Each row is a point. Each copy is the shape, with its points in the same order, turned, moved and blurred by noise. Is it also mirrored, or only turned?
In the rows, 128 means zero.

Shape (7 x 3):
[[152 134 148]
 [ 69 111 123]
 [171 131 156]
 [123 166 127]
 [ 70 124 123]
 [ 29  95  93]
 [192 143 111]]
Copy 1 (7 x 3):
[[110 109 121]
 [137 197 142]
 [106  94 125]
 [ 89 151  97]
 [127 196 130]
 [164 239 137]
 [123  90  78]]
Copy 1 is: mirrored
Copy 2 (7 x 3):
[[164 139 170]
 [ 88 129 132]
 [178 134 186]
 [155 163 129]
 [ 91 141 125]
 [ 48 111  97]
 [209 116 150]]
Copy 2 is: only turned

Shape (10 x 4):
[[ 83  81  92  79]
 [149 159 135 124]
 [140 111 126 148]
 [126 123  99 137]
 [ 30 164 122 171]
 [150 122 146 165]
 [129 109 119 111]
 [ 83  99  81  84]
 [162 141 135 155]
 [137 134 149  90]]
Copy 1 (10 x 4):
[[106  51 136  76]
 [129 161 150 111]
 [129 116 138 146]
 [112 116 117 122]
 [  7 127 142 122]
 [126 140 153 163]
 [131 106 142 108]
 [100  68 121  72]
 [133 156 140 150]
 [140 128 172  90]]
Copy 1 is: only turned
Copy 2 (10 x 4):
[[108  89 108  84]
 [151 170 139 145]
 [142 130 110 169]
 [125 134  92 142]
 [ 31 171 150 160]
 [152 135 135 190]
 [148 119 120 137]
 [ 94 114 101  85]
 [154 160 130 185]
 [168 144 156 116]]
Copy 2 is: only turned
Copy 3 (10 x 4):
[[ 60  98 103 183]
 [138 172 129 132]
 [151 118 115 157]
 [129 123  93 152]
 [ 91  76  93  56]
 [172 121 132 130]
 [122 134 125 165]
 [ 67 108  93 171]
 [175 146 117 134]
 [107 160 148 148]]
Copy 3 is: mirrored
Copy 4 (10 x 4):
[[107  88  53  78]
 [150 129 153 108]
 [165 116 109 128]
 [150  91 115 117]
 [ 59  85 126 189]
 [174 139 124 150]
 [147 113  95 102]
 [102  75  73  82]
 [176 131 145 134]
 [137 145 127  80]]
Copy 4 is: mirrored

Shape (11 x 6):
[[103 136 188 155 126 106]
 [163 156 145 149 164 111]
 [152 113 149 165 173 108]
 [159 117 165 130 153 109]
 [162 120 109 137 156 124]
 [ 99 131 192 154 150 211]
 [127 116 135 161 155 164]
 [127 116 113 163 118 158]
 [152 116 120  10 163 113]
 [ 84 158 111 147 168 112]
 [101 126 116 145 167 108]]
Copy 1 (11 x 6):
[[ 80 120 166 161 109  83]
 [134 167 168 129 144  95]
 [144 125 175 145 157  79]
 [138 123 182 120 123  97]
 [163 136 144 122 155 118]
 [ 78 106 211 186 145 171]
 [129 116 163 165 164 141]
 [139 117 126 171 140 146]
 [126 112 157   7 117 144]
 [ 82 139 120 130 176 103]
 [105 118 127 126 172  98]]
Copy 1 is: only turned
Copy 2 (11 x 6):
[[104 139 185 152 120  96]
 [172 143 142 157 149 100]
 [151 110 154 174 164 108]
 [161 107 166 140 141 108]
 [164 108 111 151 148 124]
 [100 165 193 137 157 192]
 [124 129 139 160 155 158]
 [119 124 117 165 120 159]
 [169  76 112  28 150 103]
 [ 99 154 107 145 166  92]
 [109 123 116 150 164  98]]
Copy 2 is: only turned

Shape (12 x 8):
[[ 39 165 151  67 151 108 203  97]
 [131 190 190 108 163 125 152 155]
 [146  83  38  88  89 161 103  87]
 [ 93 168  62 160 124 161 152 112]
 [100 153 131  75 129 168 144  84]
 [111 120 116 181 106 133 103 109]
 [137 103 197 109 160 107 149 135]
 [160 173  75 122 130 124  81  94]
 [127 115  68  91  61  87  98  96]
 [132  90 130 152 108  76  92  66]
 [150 126 126 184  75 137 137  84]
 [ 96 122 155 150  97 135 104 113]]
Copy 1 (12 x 8):
[[ 53  90 155  52 170 164 172  95]
 [119 128 159  93 172 147 147 197]
 [138 123  49 100  50  89  88  69]
 [ 76 159  58 152 115 150 155 110]
 [109 125 119  64 108 171 123 113]
 [108 165 131 177 108 124 105 105]
 [145  88 187 124 150 115 116 155]
 [141 192  70 104 133 105 100 117]
 [102 171 104  89  85  48 114  69]
 [141 164 159 145 129  76  87  62]
 [146 176 140 165  82 125 144  93]
 [ 97 153 164 144 105 130  97 116]]
Copy 1 is: only turned
Copy 2 (12 x 8):
[[ 93 152  99  74 206  90 202  78]
 [138 129 156 107 192 142 175 177]
 [152 182  49 141  94 147  55  65]
 [151 191  77 208 161 125 165  73]
 [130 173 102 105 173 166 132  71]
 [133 145 145 187 108 131 128  80]
 [138  65 152  91 149 126 142 133]
 [146 183 117 179 162 125  64 122]
 [110 199 105 128  75  83  79  99]
 [132 118 161 149 102  86  86  68]
 [188 159 160 174  89 121 142  68]
 [114 136 158 157 110 138 148  87]]
Copy 2 is: only turned
Copy 3 (12 x 8):
[[ 18 135 169  61 145 168 127  82]
 [ 89 194 143  87 155 132  98 156]
 [168  86  55 104 100 148 137  22]
 [ 99 121  44 114 145 195 147  90]
 [111 143 135  94 136 177 102  53]
 [119 103  85 181 118 161 126 112]
 [119 130 193 125 136 111 132 134]
 [118 150  39 128 125 109 100  66]
 [116  87  67 112  47 113 121  41]
 [108  98 121 193 103  97 121  62]
 [128 144  91 182  84 182 139 107]
 [114 103 115 142 106 164  91 122]]
Copy 3 is: only turned

Shape (13 x 9):
[[ 53 193  59 128  88  91 102 131 135]
 [130 128 126 112 118  61 132 170 127]
 [144 140  59 200 155 171  86  76 176]
 [154 121 139 148 177 171 154  79 178]
 [ 53 116  81 179 164 137 183 162  64]
 [105  94 119 132 107 152 163  73 103]
 [163 190  60 118 137 108  93 184 125]
 [ 80 129 171 118  69 153 123 106 124]
 [ 84 113 133  75 107 122 144 154 155]
 [ 74 204 122 166 164 115  84  66  66]
 [173 111 154 128 151 164 172 168 183]
 [ 77 139 142 147 132  97 151 174 121]
 [129 198 137 118  96 100 148 162 166]]
Copy 1 (13 x 9):
[[106 208 114  82 106  80  76 164 117]
 [ 94 112 169 117 131 104 130 159 158]
 [146 166  62 181 168 108  43  63 133]
 [198 123 112 160 153 125 117  47 169]
 [187 116 120 124 167  77 132 173  38]
 [169  92  99 105  93 106 121  79  99]
 [ 68 171 116 114 199 139 106 149 148]
 [158 133 139 110  48 156 107 112 115]
 [161 114 146  77 102 132 107 157 165]
 [130 209 172 125 134  94  95  68  44]
 [178  96 119 160 159 168 147 119 195]
 [154 136 167 135 122 105 133 174 118]
 [117 184 135 127 113 135 153 152 181]]
Copy 1 is: mirrored
Copy 2 (13 x 9):
[[ 74 174  75 185  33 127 117 133 143]
 [145 104 121 139  68  71 136 135 141]
 [125 137  83 182 155 186  19 112 180]
 [128 122 137 136 198 150  86  80 171]
 [ 93  93 141 243 131 158 170 171 119]
 [ 96  79 130 142 123 189 134  85 131]
 [180 174  95 155  81 110  90 181 134]
 [ 54 114 167 102  80 154 116 101 147]
 [ 83 119 116  97 101 111 160 136 162]
 [ 74 161 139 213 103 130  60  85  61]
 [159 117 168 108 170 118 122 135 205]
 [ 98 116 155 178  95  89 146 141 155]
 [135 179 149 132  71  98 134 116 178]]
Copy 2 is: only turned

Shape (15 x 11):
[[197 162 149 154 174 144 160 188 148 172 160]
 [116  64 131 135 146 138  64 110  81  61 117]
 [ 86 103 183  98 129  50 123 149  81 141 155]
 [ 99 112 155 112 104  75 114  64 108 117 100]
 [116  91 102 122 116  80  64 130 142 129 123]
 [180 132 131 167 162  74 126 126 139  59 165]
 [123 186 118 137  77 130 198 218 154 169 213]
 [133 128  87 130 203  87  88 103 100  89 105]
 [144 116 156 149 147 120  82  90 136  91 101]
 [201 200 120 125 129 113 178 194 122 156 162]
 [157 171 133  70 146 142 170 177 185 143 212]
 [107  64 153 114 138  57 122 141 133  85  59]
 [157 111 136  94 128  94  88 122  88  58  85]
 [224 108  98 129 142 128 176 140 134 152 182]
 [142 134 100 141 167 141 180 134 126 106 144]]
Copy 1 (15 x 11):
[[171 146  75 175 156  58 172  75 171 109 162]
 [ 93  75 182 133 149 130  94 194 132  95 152]
 [ 79  62 133 151 121 109 126  89  91 178 105]
 [106 107 181 126 122 168 101 119 138 164  84]
 [140  78 134 138 118 139 126 182 151 181 135]
 [110 154 189 152 131  74 181 147 157 143 167]
 [162 165  34 202  83 128 199  69  86 146 173]
 [114 123 167  88 196 105 122 170 148 164 156]
 [119 124 175 132 132 114  98 154 183 118 127]
 [193 173  84 156 142  70 199  78 106 130 139]
 [170 130  78 117  81 102 196  52 137 127 201]
 [ 61  81 139 110 132 128 155 172 166 147  66]
 [120 104 183  90 134 103 132 177 118 112  97]
 [196 114 140 172 163 115 222  91 154 112 169]
 [121 156 122 136 170 137 176 112 143 109 174]]
Copy 1 is: mirrored
Copy 2 (15 x 11):
[[224 151 135 144 128 188 163 144 180 118 162]
 [135  77 138 145 178 125  47 107  74 168 100]
 [167 123 124  76 181  95 167 145  50 159 141]
 [ 94 135 164 103 155  91 137 107  73 136  89]
 [128 149 150 134 183  73  90 137 123 175 130]
 [192 115 175 161 113 103  93  97 107 112 180]
 [147 204  67 130 101 169 174 200 134 121 229]
 [174 127 157 127 197  99  68  67 122  99 126]
 [140 119 186 132 140 131  89  91 115 151 100]
 [205 181 131 140 117 163 153 182 147  65 174]
 [156 130 122  80 107 154 150 180 189 103 215]
 [168 130 123 101 127  56  98 100  92 173  72]
 [163 110 162 120 146  93  55 135  75 114  79]
 [173 107 125 192 126 126 160 167 182  84 159]
 [156 128  92 140 129 151 122  98 149  91 147]]
Copy 2 is: mirrored
Copy 3 (15 x 11):
[[192 153 150 124 159  92 207 119  94 149 206]
 [ 90 129 155 146 171 123  52 127 150  56 144]
 [ 76  89 152 123 109  91  77 103  85 161 190]
 [100  90 137 118  96  86  65  74 141 115 118]
 [123 127 105 155 101 114  68 142 168 126 174]
 [103 185 133 112 140 121 140  66 165 101 216]
 [117 120 111 148  99 154 247 137  74 205 173]
 [129 179  96  90 182 108  52  98 145 112 159]
 [139 151 149 132 132  91  97  99 153  65 143]
 [179 132 130  93 131 148 209 100  95 177 200]
 [121 123 106  84 121  84 241 162 115 151 194]
 [103 135 194 113 117  91  43 118 183 157 143]
 [119 132 164  70 141 139  60 117 163  95 168]
 [162  99 113 125 182 119 202  95 167 149 210]
 [121 148 122 112 188 120 170  99 136 158 143]]
Copy 3 is: mirrored

Shape (18 x 12):
[[112 152 108 150 194 102 101  75  86 149  91 124]
 [132 110  98 133 178 149  99 122 137 104  80 162]
 [101 149 149 175 129  92 117  48 146 158 108 138]
 [163 126  86 129 108 198 139 107 148 110 181 169]
 [122  83 116 100  89 142 106 131 235 156  90 149]
 [146 131 162  86 159 227 160 145 191 123 122 167]
 [175 115 129 135 141 144  98 102 125  88  94 135]
 [187 144 114 129  64 172 118 112 146 117 131 118]
 [ 85  95 197 136 117 127 153 108 192  70 212 175]
 [136  87 143 136 137 163 173  69 150  59 136  68]
 [181 108  95 191 138 164 134 126 146 133  95 182]
 [159 109 163 139 112 150 134 130 103 184  99 157]
 [143 110 158 110 139 150 209 123 133 121  93 154]
 [128 128 191  38 152 157 224  88 103 137 183 184]
 [102 134 121 136 101 176 149  97 150 112  96 154]
 [125 190 171 152  91 163 156 196 143  78  88 118]
 [105 120 116  96 146 239 156  73 110 145 109 159]
 [117 146 134 142  78  98 140 164 143 143 183 122]]
Copy 1 (18 x 12):
[[ 98 151 158 164 135 175 182  80 129 105 136 207]
 [121  88 160 114 148 174 140 105 149  79  95 164]
 [129 153 130 168 138 160 158  57 139 189 122 163]
 [147  57 141 124 192 143 114 160 141 134 180 118]
 [138  67 125 121 141 142 143 141 206 170  39 100]
 [150  63 174  89 170 180 140 188  83 152  82  97]
 [142 102 149 103 124 157 152  90 133  87 135 122]
 [144  89 112 136 127 119 135 135 135 124 160  70]
 [187 135 184  52 178 139  78 129 160 228 137 146]
 [ 99 132 210  69 167 126 152  86 138 149 160  77]
 [164  43 154 157 168 131 129  85 120  97 109 141]
 [152  65 144 145  98 115 174 118  97 158 115 157]
 [132  87 160  82 168 106 174 122  81 150  95 139]
 [148 100 150  36 188 137 206 187  66 216 161 175]
 [ 94  90 129 114 160 144 111 112 116 159 111 126]
 [132 147 140 112 113  93  73 144  59 122  84 102]
 [ 63  39 154 105 166 186 157 142  92 157 144 144]
 [162 151 139 150 131  71 113 169 152 172 138 150]]
Copy 1 is: mirrored
Copy 2 (18 x 12):
[[137 136 124 105 139  61 174 145  58 133 152 133]
 [185 118  99 149 138 101 112 136  94 146 128 126]
 [129 153 188  86 122  47 150 105 111 126 118 141]
 [154  71 162 124 115 186  84  99 117 120 145 173]
 [190 150 138 120 129 142 109 101 207 178  76 110]
 [201 103 159 150 180 158  75 169 178 140 139 184]
 [173  94 121 113 127 108 109 151 102  89 109 121]
 [154 115 159  97 118 189 112 120 131  69  94 135]
 [ 97  67 151 103 153  72  28  88 206 127 134 182]
 [107  41 158 130 182 108 122 137 122 107  48 158]
 [185 116 152 186  93 125 112 106 102 101 134 133]
 [134 158 166 143  88 121 119 180 145 103 138 127]
 [148 106 143 165 121 106 127 181 164 115 104 202]
 [112  59 167  88 117 116 106 217 189 142 170 249]
 [146 139 155 124 134 123  98 120 119 143  82 185]
 [140 184 100 152 181 137  87 134 157  43  93 196]
 [150 114 189 132 139 157  96 186  81 181 118 192]
 [ 79 141 127 106 127 146 130  81 178  89 152 159]]
Copy 2 is: only turned
Copy 3 (18 x 12):
[[128 136  94 146 167  58 114 121 120 189  71 150]
 [158  83 103  94 179 100 112 109  93 117  76 149]
 [111 132  89 207 191  72 129 108 146 130 131 135]
 [154  95  75 110 177 196 113 117  87 144 169 174]
 [144  31 102 158 141 157 124 105 154  53 106 170]
 [125  64 144  65 187 166 175 136 122  95 143 189]
 [157  84 143 125 191 109  87 100 108 152 117 142]
 [178  94 127 146 155 198  79 102 145 149 162 151]
 [ 82  66  94 130 159 126 165 103  88  87 232  78]
 [167  42 114 119 201 117 173  69 123 191 176  94]
 [205  96  93 140 193 136  94 165  79  98 115 161]
 [153 106 158 183 143 137 132 170 109 127 103 161]
 [178  90 149 125 154 114 196 123 100 117 144 164]
 [ 89 117 150 109 114 130 233 121  62 167 202 200]
 [153 123 118 143 192 159 155  75 119 104 125 142]
 [185 148 174  93 158 161 131 113 177  80 142  80]
 [130 109 119 120 197 179 202  99  75 155  89 187]
 [150 123  91 161  94 159 129 142 156 118 178 111]]
Copy 3 is: only turned
